Every row gives one point. Each copy is the shape, with its points in the same order, turned, moved and blurred by noise. Some copies are also mirrored. Which?

Shape, 8 rows:
[[  7  -4]
 [-15 -28]
 [ 13  17]
 [ -3 -19]
 [  6 -17]
 [ 21 -17]
 [-32  58]
 [-41  43]]
Copy 1, 8 rows:
[[-16   0]
 [ -5  32]
 [-24 -19]
 [ -8  15]
 [  3  14]
 [  8   2]
 [-90 -13]
 [-80   7]]
Copy 1 is: mirrored
Copy 2 (8 x 2):
[[ 13   7]
 [ 13  40]
 [  2 -12]
 [ 16  25]
 [ 21  18]
 [ 31   7]
 [-57 -13]
 [-55   6]]
Copy 2 is: mirrored
Copy 3 (8 x 2):
[[-16 -12]
 [-23 -42]
 [ -1   6]
 [-21 -31]
 [-27 -22]
 [-36  -9]
 [ 58  -9]
 [ 53 -25]]
Copy 3 is: mirrored

Shape (8 x 4):
[[-27  -6  30   9]
 [ 28  32  15 -34]
 [-37  35 -30   4]
 [ 38  28  29  11]
 [ 26  12 -50   3]
 [ 12 -40  -8   4]
 [ 44  31 -16  -9]
 [-25 -66  19   5]]
Copy 1 (8 x 4):
[[-10   8  47  -4]
 [ 45 -43   3  -1]
 [-39 -27  -5  16]
 [ 48  -4  17  29]
 [  6   1 -53   1]
 [ 11  29  -1 -33]
 [ 39 -19 -30  17]
 [-18  39  38 -53]]
Copy 1 is: mirrored
Copy 2 (8 x 4):
[[-20 -17  16  22]
 [ -9  27  24 -46]
 [ 40  24  23  30]
 [-36  39   1 -17]
 [ 37  37 -34 -11]
 [ -2 -20 -39  -6]
 [  8  48  -9 -36]
 [-15 -61 -19  14]]
Copy 2 is: mirrored
Copy 3, 8 rows:
[[-38 -10  27   8]
 [ 28  26  29 -19]
 [-25   5 -37 -15]
 [ 33 -21  36   0]
 [ 30  20 -32  31]
 [-11  17  17  59]
 [ 47  16  -3   8]
 [-57  16  38  62]]
Copy 3 is: mirrored

Shape, 11 rows:
[[  3 -21 -12 -23  33  53]
 [ 38 -11  48  21 -51 -29]
 [-25  31 -12  31  -9  -5]
 [ 27 -18  -2 -22  43   1]
 [ 32 -13 -27 -28  28  13]
 [-10  12 -23   7 -19 -27]
 [ 16  46  38 -14 -71 -51]
 [ 11 -36 -26 -37  -3  13]
 [ -9  34 -12  18 -25 -17]
 [ 19  40 -19  23 -29   7]
 [ -8 -10 -14 -32  33  29]]
Copy 1, 11 rows:
[[-28 -11 -34 -51  28  29]
 [ 47 -28  36  11 -48  -7]
 [ -9  36 -15  30  -6 -26]
 [ -3 -23   4 -52  37 -17]
 [ -1  -2 -23 -69  18 -10]
 [-10  21 -12 -10 -22 -44]
 [ 19  26  66  -2 -62 -25]
 [-15 -18 -25 -70 -14 -13]
 [ -1  39   1   8 -21 -29]
 [ 24  46 -15  -5 -14   1]
 [-31  -2 -27 -56  30   1]]
Copy 1 is: only turned
Copy 2 (11 x 6):
[[-12 -43   7 -23  44   1]
 [ 56  42  25  10 -42 -12]
 [-36  36 -33   6 -15  -4]
 [ 31 -14 -11 -26  41 -21]
 [ 10 -31 -18 -31  24 -40]
 [  0  21 -37 -15 -26   0]
 [ 17  81   9 -36 -65 -27]
 [ 14 -48 -12 -41  -7  -4]
 [-24  42 -20  -5 -22 -14]
 [-28  20 -10  12 -25 -39]
 [-14 -28 -10 -38  38   2]]
Copy 2 is: mirrored
Copy 3, 11 rows:
[[  1 -10 -35 -21  51  50]
 [-41 -35  28 -10 -35 -33]
 [-29  47 -24  17  -7   0]
 [ 20 -19 -12 -10  51   1]
 [ 15 -17 -39 -25  45   1]
 [ -2  25 -30   2 -20 -17]
 [-32  27  30 -46 -52 -55]
 [ 23 -23 -42 -33   7  20]
 [-27  40 -23  -1 -16 -19]
 [-52  25 -38 -14  -1 -23]
 [ 17   6 -29 -23  41  38]]
Copy 3 is: mirrored
Copy 4 (11 x 6):
[[ -3 -33 -25 -14  38  38]
 [ 50  -2  59  10 -57   6]
 [ -7  53   7   8  -3   0]
 [ 34 -31 -14  -3  27 -10]
 [ 29 -28 -33 -19  16   4]
 [  4  30  -2 -11 -29 -22]
 [ 59  49  56 -42 -60 -10]
 [  3 -38 -21 -35  -7  -1]
 [ 13  55   5  -7 -23  -6]
 [ 25  45 -12   4 -30  23]
 [ -2 -14 -17 -26  38  14]]
Copy 4 is: only turned

Shape:
[[ 11  10  52  45  -7  35   1  -8 -18]
 [ 39   5   7 -16  46  -7 -29 -42  -7]
 [-24 -16  -9  30  22  10  26 -28  -6]
 [ 49  29  54  28  24  27 -18 -72  -3]
 [ 27  43  52  33   3  44 -38   3  -4]
 [ -8 -10  26 -24 -27  42 -58 -63 -22]
 [ 66   7 -38  34   8  48  16  -8  23]
 [-24  42  -8 -26   6 -28 -35  -6  18]
 [-26  37 -26 -11 -30 -31  20  -3 -54]
 [-26 -14  34 -17  28 -41 -54   1 -27]
 [ -2 -22  -1  -9   9  -7  29 -16  25]
 [ -9 -22 -19   2 -21 -40   0 -11   2]
 [-10   7  15 -15   4   1  22   4 -19]]
Copy 1 (13 x 9):
[[  5  54  19  50  -6  10 -30   5   5]
 [ 36  18  -8 -29  42  34 -28 -19 -11]
 [  2 -24   7  46  25   6  -3 -16 -17]
 [ 32  74  15  16  34  20 -54 -46   0]
 [  6  92 -11  31  11  35 -29  21  10]
 [-19  25 -17  -4 -23  55 -81 -29 -20]
 [ 70  19 -30  50   6  42  20 -24  21]
 [-35  12 -48 -35  30   8  -2  -3  12]
 [-20   0 -26 -15 -35 -37  28  -9 -29]
 [-24  -1  -3 -38  32   6 -49  44 -21]
 [  2 -30  11  10  18  20  -2 -17  28]
 [ -1 -37 -25  -2  -2 -16 -18  -2  18]
 [-13   1  18   0  -5   9  10   2  -3]]
Copy 1 is: only turned
Copy 2, 13 rows:
[[ 35 -33 -21  29 -24   5 -41  29   4]
 [ 49   4 -44 -37  43  22 -20 -24 -12]
 [ -9  -9 -44  10   1  20   5   3  28]
 [ 88 -44 -50 -15  -7  28 -52   4   4]
 [ 76   1 -15  12 -10 -12 -55  32   1]
 [ 15   9 -30 -55 -45  42 -63  -2 -27]
 [ 69  26 -25  48  -9  13  -3 -53  30]
 [ 31  41 -11 -55  15 -23  18  28  -1]
 [  2  13 -26 -12 -31  -3  63  27 -47]
 [-11   4 -22 -46  41 -15 -28  31 -34]
 [  0  -9   1 -10  17  23  22 -15  26]
 [-17   1  -6 -26  -4 -17  22 -21  -5]
 [ 10  -4 -11   0   4  23  16  32  -7]]
Copy 2 is: mirrored
Copy 3, 13 rows:
[[  6   9  75   4   7  31  17 -20  16]
 [ 51  -3   1 -22  38  20 -35 -15   0]
 [-34 -10  10 -10  38  29   5 -35  15]
 [ 65   0  54 -21  18  69  -2 -44  30]
 [ 38  29  72   9  -6  42 -17   6  34]
 [  5 -24  31 -44 -36  66 -28  -7 -31]
 [ 35 -31  -2  61  29  41  20  -3  37]
 [  9  56 -28 -34 -16  -2 -29 -11  10]
 [-19  66 -22   7   4  12  33 -16 -53]
 [-11  31  30 -47  13 -22 -57 -10 -27]
 [-12 -26 -14 -20  19  -9  26 -22  18]
 [-14   3 -14   4  -8 -15   1 -48 -24]
 [ -9  22  12 -20  22   6  25   3  -9]]
Copy 3 is: only turned

Shape (16 x 12):
[[-18   1  10   9  27  24 -31  -3   5   9  -5 -30]
 [-13  21 -10   8 -28 -18   1  -7 -25  48 -32  40]
 [-42 -13  -4 -26  26  37  -7  -1   9 -32  10  40]
 [ 14  42  -5 -30  -7  30  -9   7  -9 -23   4  53]
 [ 50 -11 -33  35  18 -15  61  32  -8  -3 -27  36]
 [ 47  28  18 -86 -21 -25 -14  14   8  26   7  23]
 [-14  30 -21 -15  14  17  10 -19  10  44  51   9]
 [ 37  18  16 -53  58  -4   3  52  54 -41  15  38]
 [ 14  25  40 -23  13 -20   8  -7 -37  68  24   5]
 [ -5  36  46   7 -27  18 -33 -13  32  -7 -52 -29]
 [ 30  42  25 -66 -34   5  20 -13  33 -27 -18   7]
 [  8  65 -38 -33 -16  24  -8 -36 -27  -6   9 -20]
 [-22  37 -23  -9  -6  39  35 -10  18  -2  -3  24]
 [  9  -3  28  -1   1 -21 -21   8  36 -24  44  44]
 [  3  22  31  -3  29 -10 -20 -49  13  42 -17 -11]
 [  8  -8  48   2 -18  27 -44 -22  34  17 -12  22]]
Copy 1, 16 rows:
[[-15   8   5  38  16  23   2 -33  27  -4 -28   2]
 [-11  62  -6 -18  16   9   5  36   4  44 -35  33]
 [-15 -29 -10  -5  50 -22  27  -6   0 -32 -19  20]
 [ 36  32  -6 -10  56  -1  24  18 -15 -28  -4  21]
 [ 53   1 -25  10 -27 -23  46  46 -15  61 -17 -11]
 [ 37  76  19 -27  54 -33 -36  10  19  -1  24 -23]
 [-24  50  -9  -4  27  -9  58  -5  52  -9  12   5]
 [ 64   2  18  32  43 -79  11   4  -4 -37  -1 -33]
 [-15  75  32  -6  51   1  23  -5  28  50   0 -29]
 [ 21  29  54  12  -2  45 -34  -7  26 -22 -54  25]
 [ 65  35  37 -50  23  -8 -17  12  25 -39 -11  -9]
 [ 23  65 -32 -36  18  44  25 -28  20 -35 -11   1]
 [ 12  14 -14 -20  17   1  47  25  36 -28 -32  21]
 [ -4  16  48  18  13 -43  15  10 -23 -24  27  10]
 [  0  53  41   7  13  -1   7 -50  40  29 -35  21]
 [  3  16  54  18  25  11 -20  -4  26   1   4  56]]
Copy 1 is: only turned
Copy 2 (16 x 12):
[[-17  25 -18 -15   9   2 -20  -9  35 -19 -14 -41]
 [ 11 -27  -9  17 -34  -9 -51  31   3 -12 -17  31]
 [-50   5 -17 -32  25 -28  15   1  39 -29  18  30]
 [ -3  26 -41 -28 -25 -23  10  10   5 -49  -1  51]
 [ 38 -34  -3  11  28 -11  34  16 -60 -13 -33  24]
 [ 26  15 -16 -85 -71 -19  -4  43  -9   3  -1  22]
 [-29  35   1  -1 -17 -55 -16  44  -7 -21  11 -14]
 [ 26  23 -19 -86   6 -55  79  11  19 -10 -19  21]
 [  6  38  32 -33 -33 -28 -57  24 -22  10 -29   7]
 [ -5  20 -36  -5 -52  45  -1  -4  53 -16 -49 -21]
 [-20  22 -43 -50 -71  11  45  26  -1   0 -24  27]
 [-27  45 -79  -8 -44 -19 -22  14 -29 -26   8  -3]
 [-42  12 -34  13 -12 -23  19  40   6 -29 -19  23]
 [ 18  25  27 -25 -22 -21  41  -8  32  -7  30  22]
 [-18   8   7 -12 -50 -28 -31 -18  15  -3 -39 -36]
 [-12   3  20 -30 -47  21  -2  -9  49 -48 -11 -11]]
Copy 2 is: mirrored
Copy 3 (16 x 12):
[[-11 -26  37  18  12  -2 -24  20  28  -9   3 -44]
 [-28 -32 -24  18 -44  11   5 -30  29  35  -5  17]
 [ -5   2 -14   6  14   6 -20  19  52 -65 -17   4]
 [-37  32 -25   4 -16  -7 -39   5   9 -17 -31  20]
 [ 23   3 -34  42  10  -2  43 -10 -41  24 -56   8]
 [-36   7 -35 -53  -3 -10 -38  36  -2  51   8  38]
 [-13 -14 -31   5  17  20 -49 -29   4  -4  36 -14]
 [-19  56 -36  -2  68 -18 -11  69   8   1 -24   3]
 [-37 -14  11 -16   4  40  -5 -11  -8  38  44  17]
 [-17   8  22 -17 -57 -14 -20  33  54  24 -18 -65]
 [-16  37 -39 -71 -26  -5 -30  23   8  15 -29 -15]
 [-39 -21  -7 -31 -12 -13 -68 -42 -14 -11 -23 -26]
 [ -9   7 -47  10 -14  25 -31 -15  17 -29 -26 -31]
 [ -2  33 -20   1   9 -44  13  23  22 -18  35  14]
 [-11  -7  33 -12   8  15 -21 -21  50  44  19 -21]
 [ 18  18  22   3 -40  -5 -27  27  46  10  27  -8]]
Copy 3 is: only turned

Shape:
[[ -6   0  26 -43 -32 -38  -6  22   6 -16   2  20]
 [ 13  -1  -1  15   4 -24 -15  28  23  -6  34   0]
 [  4 -25 -25   7  -2 -28  -9 -18  -2 -27 -24 -15]
 [  4  15 -24  33 -15   3  10 -27  20 -29  17  16]
 [ -9  -2   0 -20 -15 -29  -5  13  -5  46 -34 -17]
 [ 10  88  41  36 -21  -8  23  12  -6 -33 -29   6]
 [-10   7   2 -13  10  -7 -14 -35  -5  -5  39 -21]
 [-11  61  27   2 -19  61   2 -33  17  -6 -31 -22]
 [ -9  56   3  -3  26 -26 -15  15 -12  -4  15  68]
 [-10 -11 -27 -25  60  34 118  27   4  10 -32 -22]
 [ 46 -17 -39  -7 -38  10 -15 -71  -2 -34 102  17]
 [ 62 -24  36   9 -40  52  -3   7  15 -15 -10   4]
 [ 14 -27  24  -3 -10 -32 -11  21 -40 -33  41  32]
 [ 22  -1  15 -29 -31 -27  -9 -20 -31  27 -10  -5]
 [ -9  33 -27  -5 -28 -19 -13  30 -32 -31 -30 -26]
 [ 76 -20  -5 -25  36  10  30 -22  18 -21  20  -7]]
Copy 1 (16 x 12):
[[ -4  24  11 -19 -16 -31 -41  34 -17  10  -4  -9]
 [-18   1 -25   4  13 -38  -5  12 -24 -29  20  30]
 [  3 -17  -8  17   4 -17  -8 -32 -18 -10 -24  -9]
 [ 27  14 -24   0 -10 -13 -21 -36   8 -34  10  43]
 [-21  14 -16   6 -25   6  22   4 -24  30  -1 -23]
 [  2  93 -31 -10  -5 -55   8 -10  40   4 -35  38]
 [ -4  19   7 -15  27   6  -7 -24  -5 -23  30  -1]
 [  8  69 -30  -1 -14   8   7 -15  80 -17   4 -19]
 [-47  49 -28 -49  -7  -3 -45  -9 -14   5  -2  57]
 [-16 -34  37  -2 -19  52  76  26  40 -15 -53  65]
 [ 78  -8 -15   1  62  19 -72 -22 -12 -27  73  40]
 [ 18  23 -35  73  20 -12 -34  42  43  -9  -1   2]
 [ -3  37  12   6  37 -13 -52  24 -52 -15 -12  29]
 [  5  32  -8  12  10   8  -8   3 -21  46   7 -17]
 [ 18  24 -47 -26   6 -22   9  -3 -22  -7 -56 -12]
 [ -2 -39  10  26  63   6 -14   2  35  13  11  40]]
Copy 1 is: only turned
Copy 2, 16 rows:
[[-15 -26  10 -43  31   1 -26  32  -9  11 -15 -15]
 [ 13 -47  18  -9  18  17   2  25  -6  18  -2  38]
 [  5 -51   2  17   7 -46  -3   6  12  -5  -4   9]
 [ 36 -11  -1 -23 -16   0   6  -7  33 -18   5  27]
 [-21 -26  20  17 -20 -33 -30  39 -19  47 -10  -9]
 [  5  27 -53 -20 -24  19  10  37  14  16 -69  33]
 [ 26 -11  11  -4  18 -11  23 -17 -26  22  18  -4]
 [-22  34 -55  23 -27  30  19 -17  16  39 -12 -19]
 [ -5  32  -5 -44  30 -10 -19  31  -2  27   3  69]
 [  7  15 -24  64  -4 -18  22 118   7 -24  72 -27]
 [ 95 -26  34 -37  23  20 -18 -74  -3 -23  36 -10]
 [ 10 -23   2  44   9  65 -45   2  27 -10 -26 -16]
 [ 15 -18  30 -24  53   7 -23  12 -32 -35 -28  26]
 [ 20  -7  22   8  10 -29 -46   8 -28  31 -24 -27]
 [-17 -39 -50 -19 -23 -35 -21  15 -23   0 -26  11]
 [ 72 -28  -5  44  57  15 -14  25  23   2  21  -8]]
Copy 2 is: mirrored

Shape, 16 rows:
[[ -22   25   17  -25   16    8   40    0   21   11  -19  -40]
 [   1   23   15    7  -31   25  -21  -18    2  -13   53   26]
 [ -44   -8   24  -13    0   15   26   -8  -57    5    8    8]
 [  27   40   20   -6  -14   11  -38   31   -3   22   36   15]
 [  41   33    4  -19  -18   21    1   -6   -2  -52   41  -28]
 [ -33  -65    1   -1   -7   13  -35  -28   10  -47  -36   10]
 [ -44   47   16    3   -8    6  -20  -19    6   10   -5  -33]
 [ -42    3  -48   21   -8    5  -15   -3    9    8   32    9]
 [  31   16  -31   30  -17   26  -33   39  -19  -39  -35    7]
 [ -34   39   -8  -12   27   21  -26    0   -7   11  -26   25]
 [ -32    4 -103  -16   -6  -38   -1  -30  -28    7  -10  -39]
 [  21   52    3   43   17  -16    8   -2  -12   24  -34   24]
 [ -34  -35  -21   15   29  -48  -29   64  -38  -27  -25   12]
 [ -42   47   12  -19   -6    2  -36    6   17   25  -30   21]
 [  76   20  -50   62    9   31  -31  -11  -63   25   23    7]
 [ -10   49  -12  -23  -55   17  -35   29    7   26   23   10]]
Copy 1, 16 rows:
[[-10  24   7 -37   7  -3   4  -9   4 -18 -17 -64]
 [  7  10   9   6 -37  10 -34  32  10 -13  46  22]
 [ -6  15  22  12 -23 -11   6 -44  33  22  19 -29]
 [ 26  26   9  10  -9 -13 -16  70  -7  12  14  12]
 [ 53  20   0 -25 -31   0 -43  14   1 -45  24  -5]
 [-10 -49  19   4   9  -5 -63 -36  58 -14 -22  17]
 [-32  24  14  -6   0   2 -45   9 -11  -2  13 -39]
 [-40  -2 -48  21   7  -5 -27   5  17  -2  32   9]
 [ 33  24 -27  47  -3  21 -59  20  13 -17 -52  20]
 [-31  47   6   2  19   8 -24   2   2  27 -12   7]
 [-22  -6 -82   2   7 -44 -41 -61 -44  -8  -1 -15]
 [-15  31   8  47  11  11  19  21 -45 -19 -30   4]
 [  9   7 -20  64  36 -77 -24 -19  53  -7 -43   4]
 [-53  24  16 -13  -6 -18 -34  26   1  32 -29   2]
 [ 63   6 -45  78  12  54 -26  13 -55   6  20  26]
 [-13  25 -27 -12 -37 -15 -40  58  -2  36  11   1]]
Copy 1 is: mirrored
Copy 2, 16 rows:
[[-24  29  13 -19  18  36  21  -7   5 -11 -25 -36]
 [ 17  26  19  37 -17  14 -14 -15  11 -33  33  46]
 [-32   7  -3 -14   2  30  27 -18 -53 -16  22  31]
 [ 34  54  13  17  -4   6 -30  30   2   1  19  37]
 [ 71  28  16  10 -14  27  16  -5   6 -52   9  -3]
 [-30 -68   1  -3   0 -18 -19  -7  -3 -79 -10  23]
 [-33  42  22  17  -1  20 -32 -15 -17 -28  -2 -25]
 [-17  13 -34  45  -5 -27  -9 -32   7 -12  11   9]
 [ 33  -8 -28  45 -20  -1 -10  55 -23 -43 -42  22]
 [-25  35 -16   6  20   8 -34  -8 -21 -20 -39  31]
 [  2  -2 -50   7 -36 -52  10 -60 -43   0 -34 -44]
 [-12  35  34  44   9   1  16  20 -28  16 -59  25]
 [-33   3 -39  -4  13 -72  24  50 -51 -42  -9  19]
 [-47  47   6  -3  -6   3 -51   8  -3 -17 -30  19]
 [ 78 -10  -5  92  11  -8  -3   7 -58  31 -13  36]
 [  8  52 -17  13 -51  11 -45  10  14   4  13  16]]
Copy 2 is: only turned

Shape:
[[-11 -25 -18 -44 -19  24  36 -21  29  56   8 -28]
 [ 67  -2  13 -22  27 -30  37  -9  52 -24   1  -9]
 [  0  11 -42 -13 -51  36  -3   5  27  31 -21   8]
 [ 39   7  29  -3 -11 -43   8  20  17  16   8  23]
 [ 58   3  -1 -11  -6 -46   2 -28  14 -25 -13 -35]
 [-61  11   7  47  -8  -2 -57 -22  -8  -9   6   8]
 [ 29  -3  -2  -3  39 -47  46  20  40  -4 -11   7]
 [-56 -15 -21  42  -2 -17 -17  -4 -49 -20  -3   2]
 [-12   2 -17 -45 -21  49  12  52  32  25  -1 -33]
 [ 49 -10  23 -24  55 -35  10   8 -27 -56 -12 -16]
 [  5  -7  -9 -29 -57  61  38  14  -1   5  -2  -1]
 [-11  12  -2   3   1 -33 -35 -16  -4 -10  46  26]
 [ 51  48  10   6  36 -28  30 -21   0 -25  18 -12]
 [ 70 -22  -7   5  43  -3  13  26  10  15   6  -3]
 [-24 -15 -32 -57 -17  56  12  -7  32  45 -29  22]
 [-48 -28 -64  12  17 -40 -22 -23   1 -32  27  10]
 [-33 -47   0  47  24   0 -18  10  16 -29  23  25]]
Copy 1 (17 x 12):
[[ -5 -63  17 -68   9   2  52  -6  11  -7 -28 -17]
 [ 46  18  41   6  17   3  52  45  37  -2 -38  32]
 [-23 -28 -29 -37 -29  39  20   6  -7 -21 -48 -17]
 [ 41   8  20  -6 -22  -4  -1  46 -11  16 -13  15]
 [ 34  24  31  26  -1 -26  30   5  23 -20 -46   1]
 [-78  -2 -10  24 -12  -9 -30 -22  -2  26  12   3]
 [ 20   4  25   6  28  -5  46  64 -11  10 -31  40]
 [-54 -11 -10  39  19 -10  -6 -22 -52   1  21  -3]
 [-30  -8   7 -66   2  45  44  34   0 -28 -16 -45]
 [ 40  47  51  33  68   4  13  15  -5 -12  -7   6]
 [  2 -32   8 -32 -19  69  42 -12 -15 -17 -14 -39]
 [-10  22  -9  -7 -13 -21  -9 -13   0  15  21  34]
 [ 33  49   8  22  24  -6  51  11  18  42 -21  12]
 [ 48  -4 -12   6  45  10  20  60  20  -3  -2   1]
 [-27 -52  -4 -78  14  55  17  -5  -5 -17 -48   2]
 [-51  -3 -18  11  20 -33  22 -24 -25 -30  20  61]
 [-47 -28   2  31  18  14  -5  23   0  -3  44  41]]
Copy 1 is: only turned
Copy 2 (17 x 12):
[[-19  -6  -4 -35  -6  43   4 -54  30  11  -7 -41]
 [ 52   8  11  19   8  15  43   4  29 -24  53   0]
 [-15  22 -26  -9 -48  41 -13  -3  45  24 -31   0]
 [ 38  36  33  11  -9   9  27  -9   4  34  22  29]
 [ 49  28  -6  55 -28 -18  27 -16   5 -18  21 -23]
 [-74 -14   6  44 -23 -36  -8   5 -35  36 -23  34]
 [ 54  10  26 -11  15 -11  52  31  19   5  24  -4]
 [-31 -36  -6 -11 -35 -39  -1   9 -62  24 -18  10]
 [-16  10  14 -24 -12  58 -54   9  37  17  -9 -37]
 [ 63   2  18  27  24 -25   1  11 -39 -42  48  10]
 [-25   8  10 -22 -51  68 -33 -11  10  -9  -5   4]
 [-27  20   0  27  -5 -35   0 -12  -7  45  40  44]
 [ 21  31 -24  19  14   0  42  17 -18 -23  56   6]
 [ 64 -14  -7  14  24  26  15   4  -8  33  31   4]
 [-25 -15  -8 -40   4  38 -32 -33  64  13 -39   6]
 [-27 -48 -16  -5 -34 -80  -3  -7   2  34  28   0]
 [-29 -66  31  22  -7 -14  10  24 -13  33  10  30]]
Copy 2 is: only turned
